Rows are points. A path goes straight from each point to the next, and from the last back to the first. The post is the endless flat space through its rows: a point in 2 columns, a line in 3, a plane in 4, and so on, so that a path can go around it. Count how often the path circles the post. Going back the other way cancels.
In the rows, 128 means zero.

Post (2 x 3)
[[104 156 171]
 [148  98 117]]
Path (25 x 3)
[[161  70 162]
 [105  90 138]
 [ 90 115  90]
 [125 144  93]
 [181 177 152]
 [188  66 136]
 [167 178 188]
 [116 180 151]
 [106 122  73]
 [ 91  60  97]
 [101  93 185]
 [123 141 179]
 [182  38 150]
 [149  72 175]
 [158 113 164]
 [168 121 104]
 [132 148  94]
 [ 95 108 119]
 [ 83 103 180]
 [168  70 117]
 [151 144 167]
 [152 177 120]
 [ 97 157 152]
 [ 99 129 145]
 [ 95 129 215]]
Times around: 2

Post (5 x 6)
[[ 93 168 171 137 106  85]
 [122 126 140 159  81 125]
 [195 131  85  94 104 209]
 [ 82 134 125 148 153 132]
 [148 149 137 124 194 107]]
Path (19 x 6)
[[108 122 128 131 162 144]
 [152 114  63  68 178 222]
 [155 178  83 102  60 166]
 [170 157 136 201 159 110]
 [141 147 188 159 171 105]
 [139  73 125 140 191 137]
 [ 93 148  84 108  40 138]
 [115 150  87 140 148 169]
 [134 118  95 188 220 184]
 [140 116 162 137 217 106]
 [108 119 113 109  66 128]
 [ 88 175 122 133 128 104]
 [ 98 140 115 119  56 132]
 [ 86  64 116 147 129 151]
 [ 85 150  91 107 103 174]
 [164 144 101 132 168 152]
 [148 178 126 157  98 144]
 [108 144  64 143 128 134]
 [ 77 150 210 132  98  25]]
Times around: 2

Post (7 x 8)
[[ 66  97 153 101 139 137 180  94]
 [144 152 156 120 172 114 156 128]
 [112 186 126 137 170  75  89 121]
 [113 120  98  93 127 197  96 131]
 [135 126 152 149 173 137 128 160]
 [126 148  88 170  78 133 225 131]
 [146 164 113 166 190  63 152 103]]
Path (21 x 8)
[[127  79 107 115 185 146 162 162]
 [143 153  89 133 196 119 147  97]
 [144 165 143 176 175 114 191 130]
 [ 98 173 135 192 156  86 144  76]
 [136 177 152 123 117 100 139 141]
 [ 59  83  98 110  87 129 169 133]
 [140 190 129  10 240  85 172  55]
 [158 158 113  90 203 148 116  87]
 [212 180 147 159 163 162 196 110]
 [113 100  93 147 131 169 123  90]
 [124 159 152 183 140  72 145 172]
 [ 84 149 102 140 141  91 157 149]
 [118 176  84 149 128 141 159 154]
 [128 118  93  99 177 158 197  17]
 [ 96 125 154 228 103  92 120 153]
 [111  87 118 121 112 144 193  98]
 [101 106  64  90 172  82 194  56]
 [119 136 129 125 198 158  99 160]
 [135 163 125 122 138 124 196  68]
 [116 120 150 118 161 124 104  61]
 [113 109 100 128 126  93 137 144]]
Times around: 4

Post (10 x 11)
[[106 129 114 123 140 142  94 111 131 144 150]
 [109 113 165 122 128 106 144 167 132 107 137]
 [ 66 122 172 104 125 115 118 108  80 143  98]
 [124 114 112  93 130 133 162 107 120 108 131]
 [149 142 123 145 144  55  69  65 135 182 132]
 [107 160 117 119 128 120 151 145 107 158 154]
 [ 89 171 136  89 138 127 137  89 155 139 124]
 [200 116 170 216 147 139 160 174 117 117  87]
 [121 146 121 111  90  93  60  70 126 158 106]
 [136  99 166 169 104 123 166 125 119  66 169]]
Path (20 x 11)
[[168 121  81 113  91 159  69  30 178 107 135]
 [146 168 179 166 178 111  93 142 146 152 129]
 [166  83 105 158 127  66 136 116  83  86 145]
 [ 90 117 133 142 194 129 115 100 114 186 129]
 [164 163 153 114 173  84 150 118 225 165 118]
 [ 75 120 159 125 180  89 102 180 177 139 249]
 [138 173  85 126  74 185  93 166 103 125 143]
 [140 130 136 159 133 128 126 109 156  68 136]
 [117  97  88  87 110 134 113 111 147 131 101]
 [111 107 170 158  86 122 130 148 105 177 145]
 [146 128 174 158 176 102  68 133 148 138 207]
 [150 163 129  92 142 108 193  94  84 130 167]
 [156 164 130 142 176 109 163 184 162 118 164]
 [130 146 126 166 135 104 105 113 142 150 128]
 [137 157 137 169  85 129 168 117  97 171 129]
 [124  77 150 131  99 116 115  48 115  72 188]
 [145 145 162 119 103 137 177 150 107  85  67]
 [119 118 148 154 107  85  39  82 131 141 107]
 [ 98 136 128 108  85  48 166 128 145 133 167]
 [118  61 199 137 114 104 146 155  89 115 165]]
Times around: 4

Post (13 x 14)
[[ 98 162 106 108 147 120 128  89  97 103 127 107 166 128]
 [ 79 126 120 142  96 171 137 108 133  72 202 123 108 121]
 [136  62 143 148 121 114 174 147 139 165  88 147 205 101]
 [ 95  65 124 185 100 117 165 164 142 164  56 150 132 106]
 [160 150 151 131 108 135 120  99 148  63 168 131  89 147]
 [141 157  83 135 154 147  99 140 113  97 170 141 119 110]
 [120 122 127 155 165 146 125 108 101  69 165 108  97 109]
 [114  66 173 165  97 155 212 169 115 159  76 174 131 109]
 [126  94 147 154 126 159 183 115 155 159  77 163 148  77]
 [102 172 158 116 183 111  51 103  67 144 135 123 112  94]
 [160 171 124 148 103 144 122  89 123  91 195  89  62 140]
 [115 113 103  94 153 111  91  96  71 124 136 139 129 107]
 [116 137 130 118 154 115 140 101 136 125 167 137 108 143]]
Path (29 x 14)
[[168 131 141 164 139 164 140  87 125  62 217  82 119 139]
 [100 148 162 109 116 171 143 102 103 179 160 101 137 139]
 [133  79  84 147 158 125 124 126 112  63 124  62 119  94]
 [ 87  92 133  94 138  82 119 152 130 116 119 139 178 137]
 [141  99 103 161 109 148 172 107 149  87  99  85 154 127]
 [162 202  96 125 183 164  87  62 152  63 167 136  66 124]
 [ 58 108 145 161  74 183 173  82  68  70 134 105 125  97]
 [ 97  54 194 100 123  85 187  97 139 107 174 151 170 141]
 [129  89 184 117 122 121 143  67  99  36 104 116  79 119]
 [ 95  90 128 118 141 114 193 176 102 157 137 153 172 139]
 [142 102 107  98 193 132 125 130  72 123 194 151 112  65]
 [146  85 132 152 172 148  99 142  66 118 161 180  59  70]
 [215 135 110 130 144 125 152 130 107  74 198 147 142 151]
 [102 103 105 177  74 153 186 171 103 182 120 156 157  49]
 [145 138  75  82 109  32 151 111 166 179 135 124 159 175]
 [103  89 166 125 136  99 132 102  74  94 145  86 101 116]
 [107  31 120 176 119 106 130 122 123  82 127 157 127  72]
 [ 84 107 138 141 123 164 164 179 101 132 162 182 174 110]
 [161 160 178 140 139 204 170  69  78 132 110 146 117 116]
 [ 96  33 150 203 110 216 166 249  99 178 130 169 154  52]
 [122 124 151 140 135 166 155 122 144 120 152 109 135  85]
 [157 101 121  85 173  83  95  50 165  93 177 172  70  88]
 [ 43  79  93 150 109 125 109  45  68  61 153 117  97  86]
 [187 186  58  94  91 131  57 109 130 118 163 165 159 126]
 [123 145  95 127 100 208 140 123 101  48 163 116 198 118]
 [151 179 113 142 159 144  84 140 134 122 124 124  54 123]
 [116 144 143  71 131  82 127  32 158  61 207  80 169 155]
 [ 66  95 171 149 156 109 161 150 128 152  93 177 140 105]
 [ 42 204 106 169  71 180 172  62 160  78 174 113  96 145]]
Times around: 2

Post (17 x 18)
[[117 156 124  99 123  73 164  89 142 162  98 141 151 123 117 126 144 143]
 [161 100 119 133 148 140 168 129 178 143  87 140 120 138  85 107 176 165]
 [ 85 142 113 153 107 125 110 115 132  79 134 103 155  93 131 136 100 174]
 [144 123 158 149  85 168 152 157 110 136 153 199  89 118 102  67 133 156]
 [144 145 136  89 123 135  67 119 171  85 142 136 129 124  92  91 100 153]
 [ 96 102 151 107 135 112  73 139 151 109 140 127 197 107  78 113 146 120]
 [158 104 162 112 127 124 120 133 130 132 144  93 103 101 145 148 129 121]
 [106 148 121 129  77 156 126 168  95 127 111 134 113  81 104 127 123  94]
 [128 161  75 124 170 113 102  46 169 132 108 132 164 118  90 104 142 138]
 [188  81 184 126 141  97 148 179 115 159 119 108 143 114 100 102 138 134]
 [169 178 116 110 111 125 125 119  69 119 134  50 118 147 147 106 176 142]
 [157 166 169 132  69 110 121 131 123 185 121 154 119 106 176 125 133 147]
 [ 67 184 177 140  75 154  79  90  83 120 129 145 145  97 148 158 108 143]
 [ 72  75 138 143 138  92 118 110 130 109  79 141 128 115 161 123 104 177]
 [176  91 128 149 139  90 116 152 155 148 151 135 142 173 105 128 132 160]
 [145  96 135  95 127 158 153  96 143 163  84  83 103 123 125  84 123 119]
 [107 169 184 139 132 159  96 139 148 156 145 180 145 118 194 151  99  87]]
Path (27 x 18)
[[111 179 167 174 102  98 124 116 122 134 102 131 186 142 192 116  42 171]
 [120 165 118 119  65 126 133  92 143 137  88 222 122  74  87  87 102 171]
 [141 137 163 112 121 129 128 189  81 148 122 219 132 110 147 131 183 109]
 [190 147 142 136  84 103 172 160 118 166  67 180 103  92 117 110 126 144]
 [135 115  96 156 140 122  43 130 138  62 204 148 195  56  61 186 190 161]
 [120 118 162 126 133  86 221 182  95 128 196 116 146 105 133 162 173 158]
 [108 143 135 164 151 150  89 132 125  76 158  51 115 120 160 149 119 122]
 [174 131 167 168  87  77 151  88 109 196  80 155  80  75 142  85  59 140]
 [149 140 159 101 123 131 180  69 112 138  37 112 101 131 103 101 162 142]
 [ 88 115 124 146  85  92  87 141 142 120  94 121 153 125 192 186 114 175]
 [ 94  85 133 138 113 212  94 147 170 142  93 179 103 125 129 117  95 131]
 [126 134 157 150 150 127 115 121 166 115 130  79 132 144 143 196 115 172]
 [ 93 158 150 154 128 129 122  72  97  84  83  85  95 160 169 145  97 147]
 [133 107 109 104 141 109 118 131 100 110  73 108  93 127 166  84 123  99]
 [153 147 100 164 109 160 149 159 103 125 137 218  95 127 107 150 143 173]
 [169 130  75 111 150 102 147  43 125 181 161 131  62  83  85 109 127 125]
 [114 139 130 138  94 115 109 137 141 146 107 145 112 108 141 139 114 136]
 [189 130 162 128 117 149 117 174 174 104 122 147 104  59  27  73 163 116]
 [128 125 179 163 148 165 126 141 146 164 111 222 135  75 131 155 132  84]
 [104 168 104 122 105 116 106  79 102 119 121 144 138 121 138 111 162 174]
 [116  91  87 138 203   7 158 115 141 142 131  85 155  47 149 148  84 144]
 [ 95 120 238 152  96  86  69 111 108 160 209  62 202 120 126 149  59 128]
 [136 175 114 104  90 146 189  59 106 125  92  79  69 121 107 107 141 117]
 [124 142 205 136 131  69 128 185 168 164  69 175 179  94 215 161  57 131]
 [212 127  56 146 132 105  81 160 129 185 175 114 161 145 163 112 119 122]
 [103 134 165 119  86 170  43 121 131 115 167 141 122 107 131 104 115 152]
 [112  94  97 134 102  60  61 125 134 130 163 123 147 101  81  92 161 132]]
Times around: 5
